Rows are points. Each table stands for the endless flat space through its points: a line for two points, a plane for three, and so on. Write the one point that lies in both, or say that there is none.

First (2 x 4):
0; 5; -5; -23
12; 9; 7; -25
Second (2 x 4):
17; 13; 9; -24
15; 17; 1; -20
They share: 18; 11; 13; -26

First (2 x 6):
-6; -14; 4; -12; 21; -22
-3; -20; 25; 6; 33; -19
Second, 3 rows:
-5; -20; 22; -12; 27; -25
27; -26; -11; -19; 36; -28
-1; -22; 26; -26; 35; -11
They share: no point

First (5 x 8):
-5; -15; 22; -22; -37; -22; -27; -36
-5; 2; -20; 0; -27; 10; -26; 1
-66; -9; -3; -51; -22; 51; -20; 49
-29; -11; 22; -42; -33; 0; -5; -4
20; 1; -19; 21; -11; 17; -38; -20
Second:
-45; 24; 37; -35; -26; 2; -8; 27
9; -9; 6; -51; -34; 18; -41; -27
-9; 12; 3; -54; -58; 6; -20; -9
-29; -20; 1; -13; -38; 2; -16; -13
They share: -19; -13; 14; -26; -24; 10; -27; -11

First:
16; 8; -57; -12; -18; -38; 6; 25; 4
29; 6; -25; -51; -9; -11; -18; 2; 23
29; 6; -38; 7; -43; -28; -13; 8; -12
47; 30; -2; -6; 3; -13; -3; 19; 44
39; 35; -35; 10; -45; -23; -28; 2; 15
32; -1; -7; -31; -7; -11; -7; 6; 6
Second (2 x 9):
13; 10; -10; -15; -27; -28; -25; -12; -34
6; 9; -10; -20; -26; -33; -31; -17; -40
They share: 27; 12; -10; -5; -29; -18; -13; -2; -22

First:
-19; 19; 34; -22; 35; -29; 31; -28; 0
-22; 22; 29; -8; 23; -16; 26; -12; 7
-22; 34; 14; 13; 17; -7; 14; 3; 7
Second:
-3; 46; 8; -17; 17; 9; 15; -7; -15
-42; -3; 48; 29; -7; -8; 30; -1; 51
-13; 16; 74; 1; 35; -37; 67; 41; 15
-16; 37; 13; -10; 10; 8; 17; -7; -2
They share: no point

First:
43; 7; 10; -10; -19; -34; 23; 18; 18; 51; -31
5; 35; -18; -21; 31; -32; 14; -10; 13; -18; 14
27; 27; 6; -8; 1; -20; 35; 26; 26; 69; -49
7; 16; -22; -15; 0; -16; -16; -16; -2; 1; 7
9; 21; 6; 3; -11; -28; 14; -26; -17; -16; -12
Second (7 x 11):
37; 68; -26; -9; 5; -29; -37; 15; -30; 6; -14
-21; 0; 34; -15; -2; -22; 20; 10; 14; 19; -9
-21; 2; 10; -35; 7; -35; 29; 5; 24; 24; -26
27; 58; -44; 13; 32; -7; -21; -6; 10; 22; -8
22; 18; 51; 13; -27; -2; -14; 18; -32; 6; 25
28; 8; -28; -37; 8; -23; 66; -37; 34; 57; 21
54; 16; -46; -11; 16; -18; 51; -31; 44; 46; 2
They share: 19; 22; -6; -13; 4; -26; 14; 2; 12; 21; -13

First:
22; -25; -54; 2; 33; 6; 16; -3; -25; -6; 52; 10
20; -13; 8; 10; 17; -8; 8; -31; 37; 46; -4; -60
-15; -28; -17; -15; -8; 32; -27; 4; 12; 26; 21; -25
Second:
36; -22; -50; -5; 32; 15; 15; -2; 7; 14; 41; -14
6; -32; -35; -20; 12; -15; 0; -32; 12; 24; 46; -49
11; -34; -43; -26; 14; -17; 2; -34; 16; 25; 53; -54
They share: 14; -22; -28; 1; 20; 7; 5; -10; 1; 16; 29; -18

First:
30; 14; 10; -17; -24; 2; -27; -9; -19; -15; -5; 35; -22; -11
18; -7; 4; -2; -3; -13; -30; 12; 2; -12; -17; 14; -34; -32
Second (4 x 14):
1; -14; -5; -14; -36; 7; -30; -7; -3; -24; -5; 11; -37; -21
20; 26; 24; -9; -23; -2; -36; 21; -6; -11; -3; 15; -13; -16
39; 3; 5; -10; -7; -14; -9; -2; -12; -13; -19; 40; -28; -35
-15; -7; -1; -8; -43; 22; -39; -4; 8; -21; 5; -6; -30; -5
They share: no point

First:
15; 10; -35; 11; -41; -26; -67; -4; 13; 7; 43; 27; 36; 20; 24; 23; 18; -17
-9; 22; -43; 25; -21; -26; -43; 16; -19; 7; 27; 13; 28; 36; -22; 23; 30; -19
-3; 3; -24; 56; 33; 8; 16; -40; -21; 5; -5; -40; -31; 27; -45; 12; 15; 12
-19; -4; -41; 62; 23; -7; 7; -25; -9; 25; 11; -26; -18; 46; -39; -3; 18; 14
Second (6 x 18):
-2; 7; -3; 52; -8; 5; -33; 3; -21; 14; 9; 7; -16; 33; -15; 3; 24; 12
-6; -31; 3; 10; 32; -10; -39; -21; -7; -20; 5; 1; 27; 51; 7; 79; -3; 13
16; 14; -22; 44; -31; 7; -16; 1; -34; 17; 29; -2; -33; 20; -13; -6; 30; 11
13; 38; -45; 86; -43; 12; -55; 10; -11; 44; 7; -17; -17; 13; -6; -27; 14; -22
8; 7; -27; -9; 16; -4; -25; -43; 9; -22; 25; 8; 20; 31; -8; 37; 31; -9
21; 16; -23; 45; -25; 39; -43; 0; -23; 19; 19; -3; -32; 36; 10; -3; 27; 1
They share: 7; 10; -29; 30; -7; -10; -29; -18; -7; 3; 19; -4; 6; 22; -11; 21; 18; -6

First:
-29; -46; 18; -49; -44; 7; 26; -30; 16; -22; 35; 25; -24; -5; -9; 38; -31; -29; 10; 68
18; 9; 27; -7; -13; 19; 26; 1; 10; -3; 1; 37; -32; -23; 17; -3; -17; -2; -35; 5
-13; -12; -4; -21; -6; 29; 36; -4; 36; -52; 11; 45; -16; -11; 9; -6; -19; -23; -12; 20
-6; -21; 37; -30; -40; 11; 28; -21; 5; -2; 19; 27; -41; -18; -4; 36; -23; -9; -6; 46
28; 24; 34; 9; -10; 22; 27; 4; 10; 6; -11; 35; -34; -32; 24; -13; -11; 9; -46; -15
Second:
10; -27; 47; -6; -43; -2; 20; -13; -14; -11; -1; 52; -22; 4; 16; 11; -16; -23; -37; 45
-25; 3; 2; -36; -13; 8; 30; -23; 41; -11; 19; 7; -37; -6; 21; -9; -26; -18; -12; 10
-11; -9; 6; -34; -13; 16; 34; -7; 29; -1; 19; 13; -21; -16; 17; 5; -36; -6; -18; 10
They share: no point
